Each point is reached from the start by the listed moves, each made once or not at all, plus a little noise. Say if it took an odd or an even number of moves. Then give how often each move was made.

Moves:
(1): [  4  13 -11  -3  29  16]
(2): [-20  44  22 -28 -22 -35]
(3): [  7 -11  16   6  10  -5]
Start: [-15  -3   3 -16 -19 -17]
Points:
[-14  -3   2 -16 -20 -17] => even (0, 0, 0)
[-27  30  43 -38 -32 -60] => even (0, 1, 1)
[-10   9  -8 -20   9   1] => odd (1, 0, 0)
[ -7 -16  19  -9 -10 -22] => odd (0, 0, 1)
[-30  52  14 -48 -12 -36] => even (1, 1, 0)

Moves:
(1): [ 23  -7   0 -14   2  -7   4  -3 -19   0 -13]
(2): [ 13  19 -10 -10   1   1  -2   7   7   2  -5]
(3): [  5   5  25 -15  10 -21  -1   7 -10   6  -5]
(4): [  9   2   4  28  -7  -2 -12  -1   8   4 -21]
(5): [ -5  -7 -11   6   3 -15   6  -1   2   5 -27]
(6): [-17  -1  20   9   6  18  33  -1 -10  17   2]
(7): [  1   5  -1  12 -15 -13  18  -3 -10   1   0]
(8): [  0 -17   4  15   4   8  -3  30  18  -1   5]
Start: [ 10  21  -5  23 -16  10   5   2   3   4   2]
Points:
[  4  17 -16  39 -27 -18  27  -2  -5  13 -26] => even (0, 0, 0, 0, 1, 0, 1, 0)
[ 23  14  -3  39 -17   4  60  30  -9  27 -36] => even (1, 1, 0, 0, 1, 1, 1, 1)
[ 15  45  22  53 -19 -20  47  11  -9  41 -53] => even (0, 1, 1, 1, 1, 1, 1, 0)
[ 38  15 -11  57 -35 -26  20  -4 -16  16 -58] => even (1, 0, 0, 1, 1, 0, 1, 0)
[ 28  45   8  -2  -4 -10   2  19   0   8  -8] => even (0, 1, 1, 0, 0, 0, 0, 0)
[ 46  39 -16  12 -28  -9  24   4 -17   8 -16] => odd (1, 1, 0, 0, 0, 0, 1, 0)

Moves:
(1): [ 6 -2  1 -3 -1 -5  8 -1  0 -3 -3  0  0]
(2): [-10  10   4  10   7   2  14  -3  -8  -1 -10 -10  -4]
(3): [  0 -10  10  -7  -3  -6   7 -11  -6   2   1   3   1]
(4): [-11   5 -10   2 -15 -10  -2   1  -1  -2 -13   0  -2]
(5): [  2  -5  13  10   8   8   3   3   3  -3   9  23 -10]
(6): [  6 -12  -7   8 -12   8 -10  -8   0 -10   1 -13   3]
(7): [-8 -5 -6  0  6  3 11  5 -1 -3  2  3 -5]
(8): [ -7   0  10   4  -3 -12   6  10  -1  -1   2  -4   4]
(9): [-3  5  0 -4  8  9 12 -7 16 19 -9 11  5]
(10): [ -1   5 -10  18  14  -3   0   7  -5   9  -1 -10   2]
(11): [ -2   4  -1   2   2  -3   1 -13   5  -6   8   1   5]
(12): [  0   4   5   0 -18   2   1  11  -9   7   5   7   0]
Start: [11 -5  5  7  3 -7 -2 -8  2 -8  9 -2  4]
Points:
[  7 -23  24  22 -40 -29  10 -15  -6 -23  20  15   6] => even (1, 0, 1, 1, 1, 1, 0, 1, 0, 0, 1, 1)
[ -8 -12  26  25  23  -5  34 -27  -7 -19  19  16 -10] => odd (0, 1, 1, 0, 1, 0, 1, 0, 0, 0, 1, 0)
[-14   9   8  60  -7  -8  21  -8   4   2   2   2   8] => odd (0, 1, 0, 1, 1, 1, 0, 1, 1, 1, 1, 1)
[-9 -1 -1 24 29 -9 26  5 11 16  2 -2 11] => even (0, 0, 0, 0, 0, 0, 1, 1, 1, 1, 0, 0)
[  7 -13  11  34  -5   6  26 -15  -8 -27  21   9  -5] => odd (1, 1, 0, 0, 1, 1, 1, 0, 0, 0, 1, 1)
[-16   7  10  47   1 -26  38  25 -20  -7   1   8  -9] => even (1, 1, 0, 1, 1, 0, 1, 1, 0, 1, 0, 1)
[ -8  -9  24  30  -5 -18  39 -38   9 -13  -3   9   7] => odd (1, 1, 1, 1, 1, 1, 0, 1, 1, 0, 1, 0)
[ -2   6  18  56   9   3  24 -10   2   6  17   0   8] => even (0, 1, 0, 0, 1, 1, 0, 1, 1, 1, 1, 1)

Moves:
(1): [ 6  0 -1  4  0 -1  0 -5 -1 -1  1  7 -8  0 -3 -6  6 -2  2  3 10  3 -2]
(2): [ -2   3   5   9   2   8   3 -10  10  -3   1   6  -1  -6  -9  -4  -3  -7
   9   0   6  10  13]
(3): [-4  5  7 -5  7  9 -5 -9  6 -2 -2 -1  5 11  4  5 12  3  3 -3 -5  8  2]
(4): [  0 -11   2   7   0  -5  -2  -8  -7   4  -7 -13   3  -8   1   8   4   6
   6   8   2   3  11]
(5): [10 -4  0 -5 10  3 -5  7  6  5 -7 -2 -8  8 -2 -3 -7  2 -4  0  0  2 -2]
(6): [ 5 16 -4  8  6 -1 -1  3  8 -1 -7 -5 -8 -5  8  5 15 -4  0 -2  1 11  8]
(7): [-6  1 -4 -2 -3  5  6 -2 -4 -5 -1  3  3 13  3  1  1 -5 -3 11  4 -2 13]
(8): [  7  14  10   0   2 -13   3  -5 -10  -7  -2  -2   1   7 -14   7  11   1
 -17   5  -1  -1  -1]
(9): [ 13   3  -9 -12  -7  -3   1  -8  11  10  12 -12  -4   0  -5  -2  -5   5
  -7  -6   9   1   7]
(10): [-5 13  0 -9 -2  8  7  3 -8  6  5 -1 -1 -1 -7 -2 -4  5 15 15  4 -1  0]
(11): [  0   7  -7   5   1   3  -3  -3   0   1   1 -10  -7   2   0  -6  -1   5
  -7  11  -7  -1  -3]
(12): [  1   3   5  10  -4   6  -5   0  14   3  10   6   4   1  -5  20   0   2
 -11   2   1   0   5]
(13): [  3   5  -4  -4 -11   2  -7  -5  -2  -3  -5   0   9   2  -4   3  -1  -2
   3   7   5  -6   0]
(14): [  1   2   4   6  -7 -12   1  -4  14   4   4  -3  -6  15   7   3   3   2
   9   0   3 -10  -2]
(15): [  0  -2   5   1  -5  -2   8  -8  -5  12  -5  11  -5   3  10   0  -6   1
 -11  -4   7   0  -7]
(16): [ 3  7  2 -3  6 -2 -1 -1  4 -6  5  6  2 -8  7 -2  2  8  3  6 -4 -8  2]
(17): [ -3  -3  -8   2   4  -4  -6   1  -3   6  -2   2   7  -1 -10  -7   9   3
  -5  -2  -2   2   8]
(18): [ -8   6  -8   0  -5  -7  -3   7   8  -6  -6   0   1   0  -1   3  -4  12
   0  -1   4   7 -10]
(19): [-7  1  5  2 -2  3 -2  8  0  1  2  0  4 -2  2 -8  4 11 -2  1 16  4 -2]
(20): [ -7  -1   8  -4  -5   2 -11  -3   6   2  -9   0 -11   6   0  -5   4  -3
   2  11  -5  -3   9]
Start: [  4   5 -10   1  -2  -1   4   9  13   7   2   4   0   2   2  -1   0  -5
   6   9   5  15   0]
Points:
[ 12  33 -12  -4 -25 -18 -15 -10  49  10  -9   4 -10  44 -34 -17  17  11
  -5  37  53  23  30] => even (1, 1, 0, 0, 1, 0, 1, 1, 1, 0, 0, 0, 1, 1, 0, 0, 1, 1, 1, 1)
[ 31  19  -5  -6  -8   8   2 -13  36  22   8  20 -10  -1  -2 -23 -10  11
   0  16  53  22   9] => even (1, 1, 0, 0, 1, 0, 0, 0, 1, 0, 0, 0, 1, 0, 1, 1, 0, 0, 1, 0)
[ 20  34  14  10 -11 -22  -6 -13  23  12 -28   6 -23  34  17   3  36  11
  -6  55  42  11  26] => even (1, 0, 0, 1, 1, 1, 1, 1, 0, 0, 0, 0, 1, 1, 1, 1, 0, 0, 1, 1)
[-17  17  -7   7 -25   4  -9  -9  11  25 -21  15  -2  -5 -18 -20   9  20
  26  47  51  35  20] => even (1, 1, 0, 1, 0, 0, 0, 0, 0, 1, 0, 0, 1, 0, 1, 0, 1, 1, 1, 1)
[ 14  37  12  12   9  -8 -14  12  34  20 -11  19 -13  10  -3   6  32  16
 -39  27  18  23  20] => odd (0, 0, 0, 0, 1, 1, 0, 1, 0, 0, 0, 1, 0, 0, 1, 1, 1, 0, 1, 1)
[ 21  60 -10 -18  -6 -26 -24 -11  47  19 -17 -27  -7  28 -13  12  38  32
  14  48  14  22  32] => odd (0, 0, 1, 1, 1, 1, 0, 1, 1, 1, 0, 0, 1, 1, 0, 1, 1, 1, 0, 1)
[ -8  56 -22  -9 -24   5  -9 -17  60  15  -8  -9  -5  36 -11  -1  25   2
  32  38  28  32  50] => odd (0, 1, 1, 0, 0, 1, 1, 0, 1, 1, 0, 0, 1, 1, 0, 0, 1, 1, 0, 1)

Moves:
(1): [ -7   5 -10  -7   1   2  23   1   2   5   9   2  -7  -3   6  -7  -2  -4
   4  -2   0  10  -5  -1   1 -14]
(2): [  3   1  -4  -4  -5  -3  -2   7  -5   1  -9 -10   4   3  -3  12   4  -5
  -4  -1  -3  13   2   3  -6  -2]
(3): [ -3  15   0  -9   4  -1   2   1   1  13   9   1  -1   7   2  -6   4  -5
   2   2 -14  -2  -8  -4   9   3]
(4): [-3  0 -3 -9  2  0 -1  6  4 -1 -6  1 -2 -1 -3  3  0 -3  8  6  2  6 -4 -5
  0  3]
(5): [ 8  0  5  1  1 -3 -3 -4  9 -1  4 -1  1 -7  0  7  0 -4  6  0  5 -2  4 -4
  2 -2]
(6): [-2 -3  4  3 -2 -3 -8  1 -2  0  2  2  3  1 -2 -2  2 -9  4 -5 10 -2  4  0
 -6 -8]
(7): [-3  0  2 -4  2  3  0  0  4 -1 -2 -7  0  4  2  3 -7  3 -6  0 -7  5  0 -6
  3  0]
(8): [ -1  -4  -4   1  -6 -10  11   4  -4 -11   8  -7  -8  -2   9   9 -12  -7
  -3   2  -6 -14   1  -4  -5 -10]
(9): [  0  11   2  -6  -8 -14  -6   4  11   5  14   4   6 -13  -7  19   5   6
   1  -9  -5  15  -1  -2   7  -5]
(10): [ -1  -2  -1   1  -5  -6   3 -11  -6  -8 -12  12  -4   6  -5  -3   9  -3
  -6  16  -1   6   0   2  -5  -6]
(11): [-6 -6  3  6  2  5 -2  1 16  2  6  5  1  2  0 -5 -2  0  1 -1  2 -4 -2  8
 -1  4]
(12): [ -1  -1  14   5  -7  14  -1  -7  -9   6   0  -3   1  -3  -3   0  -6  -1
   5   6 -11   0   3  -9   6  -5]
(13): [  1  -6   0  -4   1   4   2  -1  -3   2   4  -3  -1 -11   3  -1  -1  -2
  -2   2   7   7   3   0   2  -3]
(14): [ 6 -3  8 -4  4 -4  1  6  4  4  4  2 -1 -2 -5  2  3  4  5 11 -2 -1  7 -3
  1 -4]
(15): [ -7  -4   3  -6   2  10   9  11   2   4  -1  10   3   0   4  -4   3   2
 -10   5   3  -3   3   5  -3  -4]
(16): [  4  -7  -5   6  -1  10 -12   1  -4   5  -8  -5   5   4   2   1   4  -1
  -5  -3   4   3  -1  -3   1  -1]
(17): [ -6  -7   2  -2 -13  -3   1   4  10  -1  -1   2   7   7  -3   0  -4   3
   0  -4   8   2  -3   1  -7   4]
(18): [  8  13  -7   5  10 -13   0   5  -2   6   5  -2  10  -5  -3   3   4   1
  -5   6   1  -6  -1   0  -3   9]
(19): [-4  1  5  1 -6  1 -6 10  9  0 -2  6  7 -1  5  2  3  1 -6  5 -1 11  2 -3
 -4  2]
(20): [ -3   2   1  10  -1  -4  -2 -10  -4 -12  -1 -10 -11   6  -5   4   5  -6
   6  -5   9   6 -10  -3   0   3]
(21): [ 3  0  1  1 -7  0  0  2 -7 -6  1  3  9  4 -4  0  1  5 -1  0 -4  4 -3  4
  8 -4]
(22): [ -2   0  -1  -9  -2   2   8   6   3  -9  -9 -11  -8   3 -12  -3  -3  -3
   2   1   1  -6   6  -5   5   5]
(23): [ 4  1  3 -1 -2  1 -2  5 -1  1 -6 -6  5 -1  3  1 -1  5 -8  7  1 -7  4  5
  1 -1]
(24): [ -8   8  -6  -6   2  -4   6   4  -1  13  10   2  -7   0   4   2   0 -10
  13   0   3   7   2   0   7  -4]
Start: [ -4   1  -4  -5 -18  -7 -11   1   0  -3   1  -2   8  -6   7   8   4   2
   8  -4   5 -10   2  -3  -4   6]
Points:
[-33  -6  11 -40 -50  -8  34  31  22  12  28  14  11 -20   7  28 -10   1
   9  34  -6  24   7  -7  13 -45] => odd (1, 0, 0, 1, 0, 0, 1, 1, 1, 1, 1, 1, 1, 1, 1, 0, 1, 0, 0, 0, 1, 0, 1, 1)
[ -9  -1  -2 -41 -49 -13 -17  30  14  -1 -12   3  29  -4 -21  33  27 -17
   3   6  18  32   5 -11   3 -15] => odd (0, 1, 1, 1, 1, 1, 0, 0, 1, 1, 0, 0, 1, 0, 1, 1, 1, 0, 0, 0, 1, 1, 0, 0)
[  1  13  10 -23 -26 -10  -6  28   4   0   8 -39  21 -13  -4  31 -12 -22
   6  21 -11 -18  11 -19  10  -6] => even (0, 1, 1, 1, 1, 1, 1, 1, 0, 0, 1, 1, 1, 0, 0, 0, 0, 1, 0, 0, 1, 1, 1, 0)
[-30  20 -27 -44 -24 -26  31  60  32  14  28  -3   7 -35  10  37   3 -21
   6   9   7  25   8  -6  -1 -15] => even (1, 1, 0, 1, 0, 0, 0, 1, 1, 0, 1, 0, 1, 0, 1, 0, 0, 1, 1, 0, 0, 1, 0, 1)
[-13   5 -10 -12  -8  -1 -10  22  -8   5  -6 -30   6  -6   4  13  10 -17
  -3   4  37  -6  12  -9   3   1] => even (0, 0, 0, 0, 0, 1, 1, 0, 0, 0, 0, 0, 1, 0, 1, 1, 0, 1, 0, 1, 0, 1, 1, 1)
[-23  32   7 -28 -48 -44  22  25  10  11  33  -9   0 -18  -6  28  10 -27
  20  28   4  15   4 -29   6 -30] => even (1, 0, 1, 0, 0, 1, 0, 1, 1, 1, 0, 1, 1, 1, 0, 0, 1, 1, 1, 1, 0, 1, 1, 1)
[ -1  14   4 -18 -37 -27  -5  53  34 -12   8 -17  37 -19   1  52   0   6
 -25  11  -7  -3  17  -1   0  -3] => even (0, 1, 0, 0, 1, 0, 1, 1, 1, 0, 1, 0, 0, 0, 1, 0, 0, 1, 1, 0, 1, 1, 1, 0)
[-19  13  13   3 -42 -31 -17   7  20  13  16  10  24 -10 -16  42  24 -23
  18   4  26  23   2  -3 -13 -11] => even (0, 1, 0, 0, 1, 1, 0, 0, 1, 1, 1, 1, 0, 0, 1, 0, 1, 1, 0, 1, 0, 0, 0, 1)
[-24 -22  15  -4 -34  22  -6  21  19  11  -1  -3  12   2   0   2   4  -6
  18  11  30   0  -1  -8 -10 -18] => odd (1, 0, 0, 1, 0, 1, 0, 0, 0, 0, 1, 1, 0, 1, 1, 1, 1, 0, 0, 1, 0, 0, 1, 0)
[ -5   3  -2  -9 -34  10   8  10 -10 -13 -22 -20  16  -7  -5  22  18 -15
 -15  25   7  38   7 -21   4 -18] => even (1, 1, 0, 0, 1, 0, 1, 0, 0, 1, 0, 1, 1, 0, 1, 1, 0, 1, 1, 1, 1, 1, 0, 0)
[ -6  14  19 -13 -43 -12   2  11  -2  -8  14 -20   6 -14 -22  23   8   0
  25   0   3   9   7 -18  19 -28] => odd (1, 0, 0, 0, 0, 1, 0, 0, 1, 0, 0, 1, 0, 1, 0, 0, 0, 0, 0, 1, 1, 1, 1, 0)
[-24   9  10 -17 -43  -9  12  11 -10 -10  -9 -14  -6  12 -14  18  14 -26
  24  20  -3  42  10 -24   7 -33] => even (1, 1, 0, 0, 0, 1, 1, 0, 0, 1, 0, 1, 0, 1, 0, 0, 0, 0, 1, 1, 1, 1, 0, 1)

Moves:
(1): [ 2  0  0 -6 -3  2  6 -6 -3  5  4 -4  0 -1 -4  0  0  1 -3 -1  8  2 -6 -5
  1  3]
(2): [ 3 -4  2  2  0  1  0  0  2 -1 -3  1 -4 -7  3 -2  4  0 -9 -5 -2  0  1  1
  3  0]
(3): [ 4 -2  2  6 -2  4 10 13  2 -3 -4  1 -9  3  4  8 -4 -1 -2  0  4  4  2 -6
  0 -6]
(4): [ 14  11  -4  11 -11   2   3   6   5  -5   2  -6   4  -4   7  -3  -2  -3
  -2   1  -8   1   4   6   2  -5]
(5): [ 1  2  1  3 -2 -2 -1  2 -6  4 -2 -5 -3 -4  1  5 -6  1 -5  5 -4  0 -5  2
 10  7]
(6): [  3  -2  12  -5  11  -3   0  -4   5   0 -13  -5   0 -13  -1   5  -3  -3
  -4  -1   1   2  -5  -7   0  -1]
(7): [ -1   4  -2  -7  10  -1  -7   1  -2   2  -4  -4 -18   3   6  -7   7   0
  -4   0  -2  -4   0   2  -1   6]
(8): [-4 -3  3  0  1 -4 -3  2  0 -3  5  1  4 -3 -1 -1 -3  3 -3 -9  6 -8 -3  3
 -6 -3]
(9): [ 5 -8  0 -6 -2 -1  3  2 -3 -1  3 -2 -1  1 -1 -2 -1  1  2  3 -6 -3 -2  1
  3  4]
(10): [ 2 -3  3 -1 -6 -1 -1  0  5  1  3 -2  1  1  2  0  4 -2 -3  1 -4 -2  1  3
 -2  0]
(11): [-7  4 -7 -2 -7  9 -3  5  2  0  5  0 12  6 -5  5  0 -7  8  1 -7  0 -1  4
  2  8]
(12): [ 7  2  2 -3 -2  3 -2 -3 -3  7 -4 -1  0 -8 -5 -3  0  3  7 -5  6  3  4 -6
 -2 -5]
(13): [-6  3  2  0  2 -5  1  0 -2 -1  1  0  1  1  1  1 -7 -4 -1 -6  3 -2  2 -2
  3  0]
(14): [ 3  0  7  2  2  2  1  5 -4  3 -1  3  5 -5 -8  2 -3 -5 -4 -3 -2  0 -4  6
  1 -3]
(15): [  3  -1  -4  -9  -4  -1  -4   3   2  -7   4  -3  -3 -10  -1   0   9  -4
  -2  -3  -1  -1  -2   3   5   0]
(16): [ -5   1   3   7  -1   0   4   1   1   8   5  -3   4   3   4  -1 -10   4
   6   5   2   0  -3   0   5   0]
(17): [  7  -2  -4  -2  -8   5 -14   2 -11   4   1 -11   4   2  -1  -9   8  -6
   3   2  -2  -1 -11   0   1   0]
(18): [  3 -12   1  -7  -4  -4   5  -3   7   3  -2  -1   5   1   6  -6   1  -4
 -12   4  10 -10   1   5  -8   3]
(19): [ 5  5 -2 -3 -3  1 -1  2 -1  4  3  5  0  1 -1 -1 -2 -1  3  2 -5  3 -5  0
  1  0]
(20): [  6   8  -2  -3  -2   2  -1  -6 -10   0  -1   2  -4   5  12 -10   3   6
  -1   4   3  -4   5   0   4   3]
(21): [ 3 -2  4 -5  0 -3 -4  7  4 -4  4  0  9 -1 -5 -2  1 -6 -6 -4 -1  2  3  3
 -2  4]
(22): [  1   4  -2  -6   4  -2   6   0  -9   2   0   1   0  -5   0   3   1   5
  -1  -7   2   0   0 -11   8  -8]
(23): [ 3 -6  2  0  6  9 -3  8  0 -6  6  0  2 -4 -6  2 -9 -9 -7  9 -6  2  7 -2
  9 -1]
(24): [ 2  5 -4  3  4 -5  0  2  9 -6  5  3  1  5 -7  7  1 -2  6 -4  2 -1  2 -5
  3  6]
Start: [ 4 -2 -5  7  7 -2  5 -1  5 -3  0  3  7  1  8  7 -4  4  6  1  1 -2 -4  0
  5  1]
Points:
[ 35   3  17  -1 -13  -9 -12  20  -9  -5  13 -28  27 -26  18  -6 -15 -16
 -15  -6 -10 -20 -23  18  31   9] => odd (0, 0, 0, 1, 1, 1, 0, 1, 1, 1, 0, 0, 1, 1, 1, 1, 1, 0, 0, 1, 1, 0, 0, 0)
[ 60   7   6   0 -21  14   1  25  -1   1   1 -23  22 -18   1  11  -3 -21
  -9  -6 -12   2 -16  -2  29  17] => odd (1, 1, 1, 1, 1, 1, 0, 0, 1, 1, 1, 1, 0, 1, 0, 0, 1, 0, 0, 1, 1, 0, 0, 1)
[ 26  -9   6  -1   1  -7  18  17   0 -10  20  -5  23 -12  29 -16 -26  -3
 -28  -4   5 -25  11   6  25   0] => odd (0, 1, 0, 1, 0, 0, 0, 1, 1, 0, 0, 0, 1, 0, 0, 1, 0, 1, 0, 1, 1, 1, 1, 0)

Moves:
(1): [-11  -4  -2   0  -6  -1  12   9  -5   3  -8  -1   3  -4  -7  -8   1  -5
   0   7  -4   2   8  -5  -7]
(2): [ -2  -2  14   3   0  15   8 -23   3 -16  -3   7   9   7   3  -1   5  17
   4  -4  -9  -1   1   6  10]
(3): [ 0  1 -3 -4  8  1 11 -8  5  8 -4  5  6 -1  0  0 -5 -5  3  8  6 -4  9 -5
  4]
(4): [ 13   0   2  -6  -7   6 -18   5   9 -12   2   7   9  -4   2  -7  -7  14
   1 -13 -13   2   4 -11   6]
(5): [ -2  13   1  -4   6  11   5  -1   7   0   3  -1   4  13  -1 -11  -4  -1
   0  -7   0   6   0   4 -13]
(6): [ 6 -8  2  1 -7  3 -5  2  6  6  0  0 -1 -6  6  0 -2  6 -1  2 -4 -6 -6  2
 -3]
(7): [  4  -5   6  -1   7  -1   0   0   8  -3   4   2   6   1   3   4  -2  -3
  -8   7   1  -4  -4  -5 -13]
(8): [  3 -10   9   8   1   8   7  -7  -3   6  -3  -1  10   1   6   4   7   0
   7  -1  13   1  -1  -2  -6]
(9): [  4 -12   1  -6  12  -2   0  -9  -2   7   8   4 -10   0  -7   4   4  -6
   5 -17  -2   7  -2  18  -7]
(10): [ -2   7   8   3 -13   5  -1  11  10  -4   0   3  -6   2   0  -6   1   3
 -10  -2   3   8   4  -6  12]
(11): [  8   2  -3   0  11   9 -18   0  -9  -3  -8   4  12   3  -9  14   9 -14
  -7  -2  -6   5   0  16   5]
(12): [ -9   3   8   0   0  -7  -9  11   5   5  -8  15  -5  17  12   7   4  10
 -15   7  16  -3  -1 -10  -7]
(13): [ 7  8 -1  1  1 -5  5  1  0 -3 -1  3  1 -1 -3 -4  5  7 -5  4 -6 -4 -2 -9
 -3]
(14): [ -7  -5  13 -10  -2  -5  -5 -10   4   1  -8  14   4  -1  -4  -1  -4  -6
   8  -3  -3   0  -6 -10  -5]
(15): [-4 -3  4 -3 -5 -7  2 -4  1 -3  6 -4  1 -6  5  0  6  1 -3 -7  1  3  4 -4
  3]
(16): [ -3   0  12  -1  -4  -4  -2  10  -9  -4 -12  -6 -10   4   0   4   3   1
   2   5  -8  11   2   5 -15]
(17): [ 11   4   0 -16  -1   5  -4   4   7  -3  -7 -10   1   6  -9   5   9  -6
   5  11   0  -8   8  -1   3]
(18): [ -4   7  -1   6  17  -5  -3  -4   6  -1   2   1 -13   9   0  -7   6  -3
   4   6 -12  -5   5  -6   0]
(19): [  3   1   8  -2 -14   4  -2  -3 -14  -2   5  -6  -5   0  -1   2   4   1
  13  24   0  -2   4  -1   9]
(20): [  7   9   2 -13   0   2  -7  -2  -4  -5   5   0  15  11  -3 -14  -9  -5
  -5   2  16  -7  11   9  -8]
(21): [ 7  0 -2  8  1 -1 10  5  5  8  0  2  4  3 -1  2 -3  7  6  0 -5  7 -2  9
  0]
(22): [  4  11   5   9  -4  -4   3   0  -9   1  -1  -7  -3   6   6  11  -7   2
   0 -12  -5  -5   6  -2  -2]
(23): [-18  -4  -2 -11  18 -11   1  17   2   4   0  -5  12   0   3   1   4  19
   4   1   7  -6   5  -4   0]
(24): [ -2   9  -4  -6  10   1  -9   5   0  -4 -12   0  12   8  25  -8  -3 -12
   7  -3  -2 -11  -1   1   9]
Start: [ -5  -5   0  -4  -3  10   6  12 -14   1  -1  -4   8   6  -7   2  -4   0
   1   2   7  11   1  -7  -5]
Points:
[-17  21  32 -24  11   1 -23  45 -10 -12  -3  10  38  39   4   1   0  18
 -22  27  16  -6  57 -41  -3] => odd (1, 0, 1, 1, 0, 0, 1, 0, 0, 1, 1, 1, 0, 0, 1, 0, 0, 1, 1, 1, 0, 1, 1, 0)
[  2 -12  31 -47  29  -6   1  15  -6   6 -20  16  60  20  15 -16  -6  13
  32 -23   8   8  23 -13 -24] => even (0, 0, 1, 1, 0, 0, 0, 1, 1, 0, 0, 0, 1, 1, 1, 1, 0, 0, 0, 1, 1, 0, 1, 1)
[ -4  -5  10  -6  28  15  12  33 -21  22 -33   0  41  12  13   9  10  -4
   6 -13   6  -4  22  -3  -2] => odd (1, 0, 1, 0, 0, 1, 0, 1, 1, 1, 1, 0, 1, 0, 0, 0, 0, 0, 0, 0, 0, 1, 1, 1)
